Rows are points. The ring and each string are closed loops that go straight from each point to the next, and from the last back to the first. Before rounding, they use only three directions, however many columns there are. Count how often each string passes through the ring. Passing back the other way cancels.

Ring, 9 rows:
[[-1.4 -6.0 -1.3]
 [-1.9 -4.1 -4.2]
 [-2.1 -0.1 -5.4]
 [-1.8  3.3 -5.2]
 [-1.4  6.4 -2.8]
 [-1.6  6.5  1.6]
 [-2.0  3.4  5.4]
 [-1.9 -0.8  5.8]
 [-1.5 -4.0  3.7]]
String, 31 rows:
[[-0.5 -2.9 -0.9]
 [-1.7 -1.2  0.4]
 [-2.7 -4.4  4.2]
 [-3.0 -4.9  7.0]
 [-3.2 -1.5  4.9]
 [-1.6 -0.2  2.4]
 [-2.7  0.5  4.7]
 [-3.6  2.6  8.9]
 [-2.7  5.6  8.6]
 [-0.5  6.5  3.4]
 [-1.7  8.5  4.7]
 [-1.5  8.6  3.2]
 [ 0.3  7.9 -0.4]
 [ 0.0  4.3 -1.4]
 [-1.8  3.0  0.8]
 [-3.5  5.4  4.2]
 [-3.1  7.7  5.6]
 [-3.9  4.5  5.9]
 [-3.1  6.4  8.6]
 [-1.3  4.1  6.0]
 [-1.9  2.2  8.2]
 [-2.6 -0.4  9.8]
 [-0.5 -2.5  5.9]
 [ 0.5 -2.5  0.8]
 [-1.2 -0.6  0.0]
 [-2.9 -3.9  3.7]
 [-2.7 -6.8  3.7]
 [-0.8 -9.7  1.0]
 [ 0.1 -9.9 -0.9]
 [-1.0 -9.5  0.3]
 [ 0.6 -7.9 -1.7]]
Times through: 3
